Each row is a point. Each copy is the shape, with its points in the same order, stretched, turned, moved and blurred by noise. Say if it was mirrored as well.

Shape (8 x 2)
[[ 36  30]
 [ 45  32]
 [-30  64]
 [-41  44]
 [-51  35]
 [-48  31]
 [-38  49]
 [ 42   4]]
Copy 1 (8 x 2)
[[ 27  37]
 [ 32  39]
 [-35  78]
 [-51  56]
 [-56  42]
 [-53  44]
 [-40  60]
 [ 26  10]]
Copy 1 is: only turned
Copy 2 (8 x 2)
[[ 50   6]
 [ 62   4]
 [  7  58]
 [-11  45]
 [-19  40]
 [-19  41]
 [  0  50]
 [ 42 -18]]
Copy 2 is: only turned
Copy 3 (8 x 2)
[[-13  46]
 [-25  60]
 [ 59  58]
 [ 64  27]
 [ 70  19]
 [ 68  17]
 [ 63  37]
 [-35  28]]
Copy 3 is: mirrored

Shape (7 x 3)
[[ -49  -14  -21]
 [ -18   15   14]
 [   3   16 -102]
 [  22  -31   15]
 [  24  -10    9]
 [ -16    7  -10]
 [  11   15   18]]
Copy 1 (7 x 3)
[[-52  36  29]
 [ -5  41  -7]
 [ 12  50 121]
 [ 15 -22   0]
 [ 20  -1   2]
 [ -8  26  21]
 [ 21  18 -10]]
Copy 1 is: mirrored
Copy 2 (7 x 3)
[[-41  -4 -25]
 [-35  11  20]
 [ 15  63 -63]
 [ 18 -31  20]
 [ 11 -11  22]
 [-25  17   4]
 [ -8  14  37]]
Copy 2 is: only turned
Copy 3 (7 x 3)
[[ 21 -10 -54]
 [ 18  23  -6]
 [-89  -8 -70]
 [  2 -37  33]
 [-13 -14  27]
 [ -1   8 -19]
 [ -2  19  20]]
Copy 3 is: mirrored
Copy 4 (7 x 3)
[[ -23  -62  -23]
 [ -29  -14    8]
 [   3   -3 -111]
 [  37  -24   20]
 [  22   -6   14]
 [ -19  -22  -12]
 [ -10    3   18]]
Copy 4 is: only turned

Shape (11 x 6)
[[  24  -24  -11    1   38    1]
 [  23    0   19   30   30  -24]
 [ -23   -4  -19   13  -81  -26]
 [  12   52   -4   21  -10  -32]
 [  26   45   12  -75   24 -121]
 [  18   -1  -14   15   27    6]
 [  24   17  -18   10  -22   -1]
 [ -18   53    7  -19  -45   18]
 [  37   36   34  -10  -14    7]
 [  -7  -51   17   21   -5   12]
 [ -13   43   16   27  -24   18]]
Copy 1 (11 x 6)
[[ 14 -24 -30  13  19  31]
 [ 33 -18   0  29  -1 -11]
 [ 29  75  15 -21 -10   3]
 [ 38   8 -16   0 -35 -43]
 [105 -34   2 -55  35 -50]
 [  5  -9 -31  13  -5   3]
 [ 33  24 -28   4 -24  10]
 [  5  24   4 -40 -54 -11]
 [ 32  -8   1  -7 -63  -2]
 [ -2  21  34  21   4  37]
 [  1  14  -2  -4 -55 -19]]
Copy 1 is: mirrored
Copy 2 (11 x 6)
[[  30  -36  -13   11   31   27]
 [  46  -11    3   40   25   -2]
 [ -39  -15   16   30  -52  -21]
 [  16   13   -9   21    6  -54]
 [  49  -81   36  -27   32 -113]
 [  19  -13  -19   15   27   15]
 [  11   -6  -18    8  -15  -12]
 [ -17   30   19  -33  -20  -31]
 [  45   16    8  -20  -18  -19]
 [  10  -24   29   34   -6   46]
 [   0   46   11    8   -5  -12]]
Copy 2 is: only turned

Shape (12 x 8)
[[ 23   1  70 -22 -29 -43   1 -46]
 [-39  20  12 -56 -30 -60 -66 -35]
 [-22   9 -40  11  18  32 -37  49]
 [-26  27 -21  50 -38   6  13 -19]
 [ 13  -5  40  13 -19 -26  38 -14]
 [ 14 -29  33  25 -38  10 -29 -23]
 [ 18 -47 -22  -3  26 -20  11  14]
 [-35  15 -26  -1 -48  44  22 -12]
 [ 31   1 -16  25  55   5 -41  44]
 [-49  21  12  55  28  46  15 -39]
 [ 54  -9  22  24  15  23  14 -51]
 [-56  35  49 -20  35 -50  16 -11]]
Copy 1 (12 x 8)
[[  20   25   29   68  -66  -16   12   -8]
 [ -11   99    5    5  -48   12   16  -81]
 [ -12   38  -69  -52   38   68  -13    3]
 [ -55   -8  -35    8   30   15  -50  -28]
 [  -3   -3   13   32  -29  -20   -9   21]
 [  32   10  -21   30  -38   23  -50  -27]
 [  53   35    0  -32   23   -9  -14   14]
 [ -39  -30   -7  -21   15   46  -11  -48]
 [  35   60  -68  -11   38   41  -11   51]
 [ -36  -30 -100   -2   34  -16   -4  -19]
 [  51  -25  -23   59   19   -5   -6   12]
 [ -50   49  -36    0  -32  -45   56    9]]
Copy 1 is: mirrored
Copy 2 (12 x 8)
[[   9   -8   12   14   79  -27   61  -78]
 [ -59   14   -6    2   -5   29   15 -121]
 [ -23    1   19  -47  -70   39  -57   25]
 [  -5    5   47   24  -34   57   26   12]
 [  12  -42   18    5   52   -3   53  -19]
 [  24   -2   20   21   36   -3  -10  -32]
 [ -26  -54  -29   -9   21   -1  -20   23]
 [  21  -21   -2    2  -73   68   20   -1]
 [ -31   23   35  -50    4  -17  -59   37]
 [  17   29   44  -40   12  114   15    1]
 [  32   31    9    0   59   -6   16   31]
 [ -47  -18   25  -55   52   70   58  -80]]
Copy 2 is: only turned
Copy 3 (12 x 8)
[[  15   67   22   14  -73  -48   -6  -50]
 [   7    8   32   16  -16  -11  -62 -112]
 [  53  -72   -4    1   44   45  -28    5]
 [   7   -1  -18  -26  -57   59  -27    4]
 [   9   32  -20    6  -76  -13   14   -8]
 [  61   35  -16   10  -43  -13  -60   -8]
 [  24  -15  -57   20   18  -33    6   -1]
 [  20  -18   -3  -71  -28   57  -37  -18]
 [  45  -33   -4   54   53   12   -1   27]
 [ -44   -5   -3  -22  -43   37  -72   61]
 [  18   59  -11    1  -22  -13  -28   36]
 [ -60  -14   25   21  -62  -35  -19  -25]]
Copy 3 is: mirrored
